Each row of a before or after table is a point. The points were changed in one or more steps. Then noise was added and the rows were shuffled. The steps act on how far a point lies along the listed directions, d1 being the first. What was done? A step turns or swaps two directions, mirrors them in a line or flattens them onto one, adds a multiple of one to another, or multiplies one. Angles are multiples of 10 degrees, from the lower direction toward the higher: turns from -170 to 170, lines from 10 to 170 but not 90. Use the fewest steps. Two steps may share a direction if one is a turn and the other turns, adds or multiplies; they go together, in the order done. Otherwise the lowest direction goes first.

Directions:
(1): [-3.2 -6.7 -0.7]
(2): [ 5.3 -2.1 -4.8]
(3): [-4.1  2.6 -5.7]
Before (11 x 3)
[[  1.5  -2.9  -0.2]
 [ -0.3   5.2  -1.4]
 [  2.4   4.2  -0.4]
 [ -2.4  -0.2  -1.7]
 [ -0.2  -3.1   2.4]
 [  0.6   6.0  -7.6]
 [  2.7   4.3   2.7]
 [ -6.6   1.3  -3.8]
 [ -2.8  -1.2   0.8]
 [ -4.2   8.1 -12.0]
 [ -5.9  -5.1  -2.2]]
After (11 x 3)
[[  1.8   4.8  -0.7]
 [  1.5  -1.9   1.3]
 [ -4.0  -1.9  -0.2]
 [ -7.2  -7.1  -0.2]
 [ -2.1  -1.8   2.0]
 [-14.4   1.4  -5.4]
 [ -9.3  -3.2   1.0]
 [ -6.1   3.1  -5.0]
 [  1.5  -1.1  -2.1]
 [ -1.8   3.6   0.9]
 [  4.1   4.9   1.8]]
Steps: add 0.7 times d3 to d1; turn d2 and d3 by 40 degrees

Directions:
(1): [ 9.8  1.2 -0.5  1.1 -0.1 -3.6]
(2): [-0.2  8.4 -5.7 -1.4  0.7  2.5]
Before (12 x 6)
[[ 0.6  9.8 -5.6 -2.5 -1.0  2.8]
 [12.8  5.5 -1.7  0.3 -0.4 -3.7]
 [-5.5  0.4 -1.6  0.3  1.1  1.4]
 [-4.4  5.9 -5.0 -0.7 -1.7  2.6]
 [-6.9 -6.9  4.2 -0.3 -3.2 -1.6]
 [-4.2  6.3 -6.1 -2.8  2.4  4.9]
 [ 5.5  7.3 -6.1  0.7  1.3  0.5]
 [ 1.3  2.9 -2.4 -2.0  2.2 -0.8]
 [ 1.6 -6.1  4.3  1.0  2.4 -1.4]
 [ 6.5 -6.6  6.7  1.1  0.7 -7.0]
 [-1.4 -4.2  7.3  3.8 -1.8 -2.2]
 [-5.0  1.7  0.0 -2.3  1.6  2.7]]
After (12 x 6)
[[  2.7   7.2  -5.5   0.2  -1.8   0.0]
 [ -6.9  -2.0   5.5   2.6  -1.4   0.7]
 [  3.5   1.1  -1.1  -1.3   2.1  -2.2]
 [ -2.5   3.7  -3.7   0.0   1.4   1.1]
 [ -1.4   5.1  -2.1  -2.4   1.6   2.5]
 [-10.6  -1.0   0.0  -1.8  -2.7   1.8]
 [ 11.3  -4.2   4.6   1.7  -1.2  -6.0]
 [ -3.7  -9.4   8.2   0.0   0.6  -3.5]
 [  4.4   7.5  -6.5  -1.6   2.2   1.6]
 [ -4.2  -5.4   3.5   0.0   2.6   1.0]
 [  8.7   6.9  -3.5  -1.1  -1.3  -1.2]
 [ 10.2   1.6  -2.0   2.2   0.8  -3.1]]
Steps: turn d1 and d2 by -50 degrees
